Each row is a point. Each copy is the shape, with its points in the same order, stretched, turned, moved and blurred by noise. Some copies are also mirrored. Which?

Shape, 6 rows:
[[ 16.5  18.3]
 [-14.3  -2.4]
 [ -7.2  -8.1]
 [ 14.1   0.0]
 [ 27.1  23.5]
 [-17.1  -8.0]]
Copy 1, 6 rows:
[[  8.0  11.3]
 [-19.0  -6.7]
 [-14.2 -12.2]
 [  6.8  -2.5]
 [ 21.1  15.9]
 [-21.3 -11.8]]
Copy 1 is: only turned
Copy 2, 6 rows:
[[ 14.0  19.4]
 [-17.1  11.7]
 [-13.3   0.4]
 [ 10.2   2.3]
 [ 30.0  18.6]
 [-21.4   4.4]]
Copy 2 is: only turned
Copy 3, 6 rows:
[[ 16.2  24.3]
 [ -7.4  -9.6]
 [  2.3 -12.4]
 [ 21.7   2.4]
 [ 24.9  31.8]
 [ -6.7 -18.4]]
Copy 3 is: only turned
Copy 4:
[[  2.1  22.2]
 [-10.0 -11.7]
 [ -1.1 -12.5]
 [ 10.4   6.1]
 [  7.1  33.0]
 [ -9.0 -18.1]]
Copy 4 is: only turned

Shape:
[[ 13.6 -17.4 -17.0  -4.5]
 [ -8.3  -5.5  11.0 -26.8]
 [-34.4 -12.9 -49.1   8.7]
 [  4.6   3.9  13.0  -1.0]
 [ 10.4  17.3  -6.1   4.5]
 [ -9.8  -9.2   1.8 -24.1]
 [  7.3   2.5  -3.7  11.3]
 [ -0.8  -0.4  -1.9  12.0]
 [ 13.4   3.3  12.5   6.2]]
Copy 1 (9 x 4):
[[ 14.4 -16.7 -22.1  -7.6]
 [-19.2  -4.3  -3.6 -18.2]
 [-14.6 -18.5 -44.8  40.9]
 [  6.7  -5.4   8.4   3.2]
 [ 21.3   6.9  -4.8  14.8]
 [-18.2  -6.6  -9.8 -11.3]
 [ 18.4  -8.3  -2.8  15.3]
 [ 10.6 -12.8  -0.5  19.2]
 [ 20.6  -6.5  11.3   3.8]]
Copy 1 is: only turned
Copy 2, 9 rows:
[[ 28.9   9.1  -6.0 -10.9]
 [  5.4  -9.2  27.1 -17.7]
 [ -7.6  25.9 -34.2 -39.4]
 [  3.1  -5.4  12.8  11.1]
 [  5.6 -13.3  -9.5  10.2]
 [  7.5  -4.0  20.1 -23.0]
 [  7.9   2.3  -6.9   9.8]
 [  1.7   8.2  -3.4   8.0]
 [  8.4  -1.8   8.2  19.0]]
Copy 2 is: mirrored
Copy 3 (9 x 4):
[[ -7.5 -15.7  -7.6  20.2]
 [-26.3  14.6  11.5  19.9]
 [-38.9 -23.1 -36.9 -20.5]
 [ -0.2   0.9  19.8   7.3]
 [ 13.9   7.0   0.5  -0.5]
 [-27.5  10.3   5.5  18.3]
 [  5.5  -8.5   9.1   0.7]
 [ -3.4  -9.5  10.4  -4.2]
 [  8.3  -2.2  20.1   8.8]]
Copy 3 is: mirrored

Shape, 11 rows:
[[-13.6   1.5  17.1 -10.4  -3.9  -7.5 -14.5  -1.5]
 [-10.3 -25.1   0.9   1.9  -4.2  11.7  -6.1   8.2]
 [-13.5 -16.0   4.6   8.8  -6.0  -7.7  -9.8   0.3]
 [ -8.7   2.8 -10.0 -16.3  -6.9  20.7  -8.1 -14.5]
 [-26.7   3.3 -25.9 -20.7  -4.8  16.7  27.0  -0.7]
 [-18.0 -14.8 -22.1   0.5 -15.7  -4.1  10.4  -8.2]
 [-18.5  -4.7   7.6   2.4 -18.6   1.7 -13.6  14.7]
 [ -4.0   4.9 -44.0 -20.3  -6.7   4.0   9.8  11.1]
 [ 17.3  26.4  16.1  15.1  20.4 -17.2   2.7  21.0]
 [ 18.1  15.1 -25.7 -16.6 -13.9  -0.8  41.9  11.1]
 [ -4.5  18.0  21.0  31.0  -7.1  -2.9  -6.5   4.4]]
Copy 1:
[[  7.1   6.3  21.1   1.8   3.7  -8.9 -29.3   0.0]
 [  3.6 -19.0  14.6  11.6 -21.2   7.5 -11.6  -1.7]
 [ -5.8 -10.8  17.3  13.3  -7.5  -8.2 -13.5  -3.3]
 [ 14.5  13.4  -8.1   9.9 -15.0   5.6 -14.5 -18.8]
 [-11.7   7.5 -21.9 -21.3 -19.4  18.0   3.6 -11.8]
 [-13.3  -7.6  -4.5   3.1 -21.6  -5.6  10.2 -17.6]
 [ -2.1   2.7  20.7   7.3 -22.5  -1.8 -15.5   8.3]
 [  5.0   4.3 -33.4  -1.6 -23.5  -3.9  16.6   2.9]
 [  2.3  -0.1  11.2  16.9  42.2  -2.8  -6.7  31.9]
 [ 18.1  10.5 -20.6 -13.8  -0.1   5.2  39.0   3.5]
 [-10.6  10.0  32.4  28.8  20.3   2.4  -6.5  14.5]]
Copy 1 is: only turned
Copy 2:
[[-14.2  -0.6  15.6 -12.7  -7.4 -13.1   5.2  -8.5]
 [-13.8 -23.6   1.1  -2.3 -15.0   6.8  -2.3  -0.2]
 [-17.7  -9.2   2.7   8.0 -12.1  -1.0  -0.6 -11.0]
 [  1.1   5.2   1.9 -26.3 -30.4   1.9   4.7   4.6]
 [ -0.3   0.2 -21.1 -14.7 -32.4 -14.9  22.1  29.4]
 [ -3.1  -5.0 -19.0   6.6 -25.9  -8.1   6.6  -1.2]
 [-25.6 -11.9  -7.0 -12.3  -4.7  -2.5   4.8  -8.9]
 [ 12.7   5.2 -31.5 -12.0 -10.2 -19.0  -6.9  23.7]
 [-11.7  20.5   5.5   8.4  31.3  -1.0  10.1  20.2]
 [ 26.8   7.5 -35.3  -3.1   4.7 -14.7  31.2  28.1]
 [-31.5  16.9  -1.7   2.0   4.1  15.1  17.1  -6.7]]
Copy 2 is: mirrored
Copy 3:
[[ -7.7  17.2  -3.8  -3.0   3.9   8.4 -24.4   3.9]
 [-11.1 -21.1 -11.5  -9.8  -6.2  14.6 -10.0  -1.7]
 [  5.7  -8.6  -8.3  -0.8  -2.2   8.5 -15.6   2.1]
 [-23.2  19.5 -29.4  -2.8  -1.4  19.0 -11.0 -14.6]
 [-34.6   1.2 -39.0   6.8 -21.0  -0.6   2.3  10.6]
 [ -2.6  -7.0 -30.8   8.9 -22.9   5.7  -8.8   2.8]
 [-11.8  -2.2   7.9   4.6 -12.9  13.5 -21.6   2.3]
 [-32.7  -0.8 -27.6  10.0 -21.5 -16.6  -0.1 -16.1]
 [  3.5   2.9  32.5  10.2   5.9 -23.8  19.6  -2.5]
 [-28.2  14.0  -6.0   7.8 -44.9 -23.4  24.1  -6.1]
 [  9.4   8.0  24.9  22.6  -1.5  18.6   1.9   5.3]]
Copy 3 is: mirrored
Copy 4 (11 x 8):
[[ -7.7  11.9  24.0  -1.1 -12.0  -1.9  -3.3  -0.4]
 [ -3.6 -27.4   6.9 -12.8 -13.4   0.8  -4.0  -5.7]
 [ -4.1 -14.7   8.4   1.4 -17.6 -12.5   2.8  -8.2]
 [ -0.4   9.3   3.9 -19.7   3.3  13.4 -10.5 -25.4]
 [-32.1   7.9 -25.4 -27.9  -3.3  16.2   0.6 -15.6]
 [-12.4  -8.0 -15.4 -13.8 -22.6  -6.0  10.4 -26.1]
 [-13.9  -7.1   9.3   5.3 -23.9   1.7 -14.7  -9.2]
 [ -4.7  10.3 -39.2 -25.9 -11.9  10.9  -8.3  -5.6]
 [  3.9   7.4  -6.1  30.5  15.0  -1.3   7.5  37.5]
 [ -6.2  18.1 -43.4  -5.9  -8.9  36.8  17.6   4.8]
 [ -6.6  -6.2   4.4  38.2   3.7  -2.5  -4.2  -2.1]]
Copy 4 is: only turned

Shape (16 x 11):
[[  7.3 -13.7  -5.1  35.9   4.7 -16.9   2.4 -16.3  12.9  12.7 -14.2]
 [ 19.2 -12.4  -7.1  -3.9  17.1 -13.4  18.8 -20.6 -16.1   5.3  -4.5]
 [  3.8  -1.2  -5.6   2.4  22.0  -9.5  -5.5  -6.3   2.5  -7.1 -22.5]
 [ 30.0  -3.8   3.6   7.0  11.0  10.3  -4.1  18.1 -10.6  -4.7 -15.6]
 [ 10.9 -13.2  -6.2 -18.1  -2.2   4.2 -39.8  13.6  18.7   7.5   4.6]
 [ -4.4  15.4 -19.7 -10.7  21.0   0.0 -30.5  -6.5 -23.9 -21.2  -3.3]
 [ 15.0  42.4   3.6 -14.5  12.0 -16.2 -13.1  -9.1   1.3 -29.9   6.8]
 [-20.1  13.5 -27.5  -8.2  -1.8  11.9  13.1  -9.7 -10.0   3.0  -7.8]
 [ -0.2 -20.7 -41.9 -14.6  -4.0   7.5 -10.5  16.0   6.4  -4.2  -5.8]
 [ 11.3 -19.8 -20.8  -2.5  26.0  16.9  20.8  10.3   6.8   5.2   3.4]
 [ 19.6  14.0   2.4 -28.4  19.7  -2.1 -20.2  -7.7  16.2   5.3  -5.6]
 [  5.4  -1.8   4.2  -2.9  -0.9  -3.1  -9.7   8.8  26.3 -17.9   1.8]
 [ 24.0   7.0  -8.6  17.3   8.9 -13.8   7.9   0.0   5.6 -17.4 -13.4]
 [  2.1   5.5  13.6  12.5  29.2   3.2   1.8   1.9  -1.0  14.7   7.5]
 [  3.9 -20.1  26.1  16.5   6.6   8.6  11.5 -25.0  25.6   0.6 -10.9]
 [-16.4   7.9   2.0 -17.9  -9.7 -21.0 -18.2  43.8  -4.3   8.0 -10.1]]
Copy 1:
[[ 14.5  13.4   1.7  32.2  11.0 -15.3  16.6  -4.2  28.6  20.9   0.2]
 [ 26.5  -2.9   6.0  25.1   9.7  -5.2  22.2 -17.8  -3.2  -9.4  -8.7]
 [ 12.6   3.2 -10.5   7.6  20.1 -12.8   2.2   2.3   8.5   8.9 -14.3]
 [ 29.1 -13.8  20.1  -4.9  14.5  11.6  -4.2   8.8  10.4   5.3   1.3]
 [  4.7 -12.5  18.9 -16.2 -16.2 -23.9 -14.3  -1.9   8.9  27.7  -7.9]
 [ 23.4  18.4 -17.0  -2.2   7.2 -11.5 -34.3 -11.3  -7.4  -0.3 -24.0]
 [  7.3  24.0 -14.2 -18.4  19.0 -13.8 -12.0   0.7  13.5 -40.0  -2.2]
 [  3.9  25.5 -27.2   1.2   8.5  14.1  -3.9 -27.8 -14.5  20.2  -2.5]
 [ 21.9  -5.5 -14.2  -7.1 -10.6 -10.8 -12.7   1.4 -12.0  39.3   6.6]
 [ 27.5 -25.4   1.2  -1.9  19.3  -2.2   1.8 -21.1  -0.9  27.4  14.5]
 [  4.4  -2.3  11.4 -19.2  10.1 -23.6   8.4 -10.4  10.5  -3.4 -20.7]
 [ -2.9  -3.8  -4.7 -10.9  -1.8 -12.0 -10.6   8.2  22.9   3.9  11.4]
 [ 28.0  11.6  -7.9   4.0  17.9  -5.5   5.1  14.3  19.9 -10.1   9.9]
 [  1.8  -2.1  21.6   8.0  32.8  -6.7  -3.8 -22.9  14.5  13.1  -0.9]
 [ -2.5 -13.3   1.7  20.2   4.1   3.8  19.8 -15.9  42.3  10.1  -5.7]
 [-33.9  11.5  17.0 -11.5  10.0  -6.9 -17.7  30.9 -24.5  24.1  -2.2]]
Copy 1 is: only turned
Copy 2 (16 x 11):
[[  5.1  -5.9  32.1  36.7  24.3  -8.7  17.2 -10.8   9.6  -7.3 -18.0]
 [ 15.9 -12.4  20.9  -8.0  15.5 -16.2  21.9  -2.3  -4.4  -9.4   0.9]
 [ -8.9  -0.8  11.1   5.7  16.3 -12.5  -5.0   0.8   6.2  -9.3 -13.3]
 [ 20.5  -0.3  -5.9   2.9  17.2   7.9   6.3  19.4   7.6 -10.7 -32.2]
 [ 21.5 -24.7 -21.1  24.6   8.8  12.5 -24.7 -11.3  23.2  -6.6 -10.5]
 [ -6.7  -5.9 -15.5   7.3   2.0 -21.4 -30.8  20.8 -29.0  -9.5  -2.5]
 [  9.3  39.9  -4.2   8.9   1.6 -27.0 -18.7  15.3  -6.1  -9.6  13.7]
 [ -5.9   4.6  14.0   0.4 -11.6   4.4  -2.0  -9.7 -29.6   7.7  -3.9]
 [  0.7 -25.4 -25.2   9.0  -7.4   6.1  -0.7 -28.6  -1.0  -6.9 -26.9]
 [  3.9 -14.1 -13.5  -2.6  23.2  17.7  28.7 -14.9  -0.4   0.5 -10.2]
 [ 18.6   4.7  -0.2   1.8  24.0  -1.1 -26.8  -7.7  14.3  -9.5   6.2]
 [  4.0   9.4  -9.8  23.7   1.4   5.9   1.1  -5.2  26.5 -10.5  -4.6]
 [  5.0  20.2   5.9  13.7  13.1 -17.0  15.5   0.0   4.5 -14.3 -22.5]
 [ 10.7   1.4  11.6  15.1  33.3   6.6   9.0  19.9   3.9  14.1   6.0]
 [  0.8  -0.5  32.0  22.7  20.9  24.0  19.0  -3.9  24.9 -24.3   6.5]
 [  8.5  -4.5  -4.1   9.3 -19.3  -6.3 -16.3  10.4  34.5  39.0 -25.2]]
Copy 2 is: only turned

Shape:
[[-24.2 -20.7 -20.1  -6.0  14.2  13.8 -19.0  11.8 -18.0 -12.4 -11.3  32.7]
 [-23.5  12.9  -0.9  29.6  -0.5   7.6   3.5  12.8   4.0  13.6  -4.9   2.5]
 [ -7.6  -5.1  -4.1 -14.3 -11.2   0.5  12.6 -19.4   9.4  21.8  20.0 -10.7]
 [-18.3  -7.9   0.0   9.6 -26.2   3.8   3.0 -22.7  -0.2 -25.2  -2.8 -13.8]
 [  5.6 -24.1  -2.2  23.9   5.0   9.5  10.1 -22.7 -27.2   2.6  -6.7  16.3]
 [ -7.5 -19.8  -4.8   3.6  -5.3  -2.3 -27.8 -24.2  -1.5 -23.3   1.1  -5.2]
 [-10.6  -0.8  -5.5   0.6  21.9   6.2  -1.2  11.3  22.7   0.8  -9.0 -10.8]
 [ 17.1 -12.7 -14.9  14.5   6.3  23.6 -33.5 -10.3  13.2  -1.6  -6.9  -4.3]
 [ 17.0 -17.3  26.2 -10.8 -24.1 -21.6  -2.9  16.0 -28.6   2.5 -13.7  24.2]
 [  5.2 -14.9  11.5   8.1  -4.1 -13.4   8.2  16.2  -8.8  -9.1 -12.1  30.9]
 [ -8.3 -14.6  16.9  29.6   9.7 -14.0 -15.3  19.6   5.6 -17.0  10.4  29.0]
 [ 19.4  18.1 -18.5 -10.6 -15.3 -18.5  13.3   5.9  10.1  10.7  23.9   4.9]
 [  0.9   0.2 -10.5  -2.1  13.5   0.2   2.2 -14.9 -14.4  13.6  -0.9 -11.6]
 [ 18.6 -16.2  27.6  12.9   2.4  11.0 -20.9  -2.5  -4.5 -30.1  14.9   3.0]
 [  0.0  17.4   8.3 -13.8  -0.1 -17.1  -5.1   4.8  16.4  -6.0   9.9  33.3]]
Copy 1, 15 rows:
[[ -5.7   9.0  -4.4 -24.1   5.8  10.2  20.8 -24.6  30.6   2.7  -8.7  19.0]
 [  7.5  12.9   0.3  -5.3  12.5 -10.4   4.2   5.6   4.8  29.9  -4.1  -8.8]
 [ -0.2  -1.5  -1.5   5.8  -9.9  34.9  -5.6  -5.8  -4.1   9.7  18.8 -21.0]
 [-11.5 -12.5   7.6   1.4  -5.9  14.5  23.8  -9.0  -5.9  12.9 -19.6 -20.2]
 [  4.7 -30.9  16.0  -7.0  14.1  22.7  -3.3 -21.8   9.2  25.3  -4.5  20.1]
 [-13.0 -11.2  20.7   8.0 -13.3   3.4  16.1 -17.4   5.8  -6.2 -14.2  -4.1]
 [ -2.5   6.2 -12.4 -10.3 -12.5 -17.2  -6.5  -4.8  14.5   6.6  -4.2 -22.8]
 [ 13.5  -8.0  16.1  13.5 -14.2  -5.2   6.9 -23.5  19.3   5.8  -9.1  -8.8]
 [ 11.4 -23.9 -18.9  -7.9 -22.6  11.3  22.4  18.0  -1.8   6.0 -10.8  34.6]
 [  5.4 -26.8 -21.8  -8.7   2.9  -2.0  16.8   4.3  16.9  11.6 -13.5  24.0]
 [-12.5 -22.6  -5.6   0.2  15.4 -30.1  29.6   9.0  27.4  10.5 -11.0  24.7]
 [ 11.5 -18.4 -27.2  27.9  17.9  15.5   4.3 -14.1  -4.0  -1.6   5.1  -0.4]
 [  1.6  -0.7   9.9  -3.2   2.7  18.5 -12.5 -15.5  -6.0  -0.3   4.0   0.1]
 [  2.0 -45.0   7.4   2.6 -13.1 -39.1  41.3  -5.3   9.3  -0.1  -9.6  12.9]
 [  5.6 -26.7 -20.4   3.8  12.3  -5.5  23.1   9.9  15.2 -14.8  -5.0   1.4]]
Copy 1 is: mirrored
Copy 2, 15 rows:
[[  8.1 -38.2 -22.7 -36.6  15.3  14.2  -0.3 -15.8   7.5  21.1  -7.5   2.3]
 [-17.8   1.0   1.7 -18.5  -7.5   6.2  -4.2  -0.5 -16.3   5.2  30.8   2.4]
 [ -5.1  14.1  20.6  -8.6 -17.0 -46.9  -3.5   4.5   4.5  -5.3 -18.1  -6.5]
 [-13.8 -17.0  22.1  14.1  -2.3 -13.8   2.0 -28.0 -15.9 -31.1  -0.5 -19.6]
 [-10.7  -9.1 -28.3   1.5  27.2 -29.8  11.2  -2.7  -2.2  -1.1  18.2  -1.0]
 [ 22.8 -28.0  17.1   5.0   2.3  -4.7  11.1 -19.0  -5.7 -12.0  -4.6   2.7]
 [  9.2 -13.2  17.6 -16.8  -9.5   8.5 -11.4  13.4  18.9 -15.0  13.6  -2.8]
 [ 34.2 -16.6   4.4   9.5  -4.5  -9.6   1.0 -16.0  22.3   5.7  31.6   8.5]
 [  8.0  26.3  -8.8  15.2  33.2  15.2  26.2  -5.5  -8.6  26.9 -31.0 -28.4]
 [ -4.6  -3.8 -19.8   4.7  16.5  15.6  27.3   7.7 -12.0  12.4  -6.0 -23.7]
 [ 15.1 -23.1 -18.0  -8.3  -9.9  23.9  48.7  12.2 -24.2   4.8  15.2   3.2]
 [  6.4  24.3  -7.2  16.8 -36.5 -23.6 -11.7  20.0   0.3  15.5 -24.6 -14.4]
 [  6.6   9.8   2.9  -6.7   6.0 -22.3 -19.2   9.2   7.5 -10.4  -0.6  11.4]
 [ 27.4  -5.4  -9.7   9.6  -7.2   9.1  44.1 -19.3   6.0 -28.0   3.6   2.1]
 [ -5.2 -10.8  -3.8   9.4 -24.2  11.2  13.6  18.1  -0.8  21.2 -31.7   5.4]]
Copy 2 is: only turned
Copy 3, 15 rows:
[[ -5.4 -12.3  14.3 -38.0  20.5  12.8 -13.1  -5.9  13.8 -25.6 -19.9  11.3]
 [-24.5   3.8  -1.3   8.5  13.2  17.9   2.4  -9.2 -11.8 -16.7 -11.8  21.4]
 [-16.0  -5.4  -8.8   4.3  -1.9  27.7 -11.3  11.9  -3.1  10.3  -4.1 -14.2]
 [ -7.4  -3.4  27.9   6.0   3.8  -6.9  13.3  -5.3   6.7 -17.0  20.9 -17.6]
 [ -4.5 -20.6  -7.9 -10.1   4.4 -13.0  -0.3 -24.5   7.2 -15.2  -4.8 -11.6]
 [  7.3 -24.4  28.2   1.6   1.8  -0.9   1.7  -1.0  17.5 -17.0   4.4  -3.9]
 [ -2.7   6.3   5.4  -1.8   9.9  33.5  -5.1  -9.0   0.3   6.7  -1.5  28.9]
 [ 21.7 -20.1  10.6  15.3  14.2  13.0 -27.7 -14.3  -5.3 -11.2 -15.1  16.6]
 [ 10.4   3.1  14.3 -32.0 -13.4 -37.6  13.5  15.6  -4.3   3.0  -3.2  -1.9]
 [  9.1  11.7   3.6 -21.6   2.8 -20.5  14.8   1.5   8.4  -9.9  -0.6  11.7]
 [ 11.2  -5.6  -0.8  -3.7   4.1  -3.3  19.9   5.2  14.8 -35.8   2.8  33.6]
 [  2.4   0.9 -17.4  13.3  30.0   6.9 -11.9  27.3  -4.7  19.4 -16.0   0.3]
 [-14.3 -22.7  -2.2  -4.8   9.7  13.1  -9.5  -7.7  -1.3  14.5  -9.6   1.3]
 [ 23.4 -19.8  10.2   0.7   0.6 -19.3   4.0   3.7   2.6 -24.3  31.2  14.4]
 [ -2.6   9.8  -3.1  -2.6  11.5  -7.5  -8.2  31.9  17.2  -5.7   0.1  23.7]]
Copy 3 is: only turned
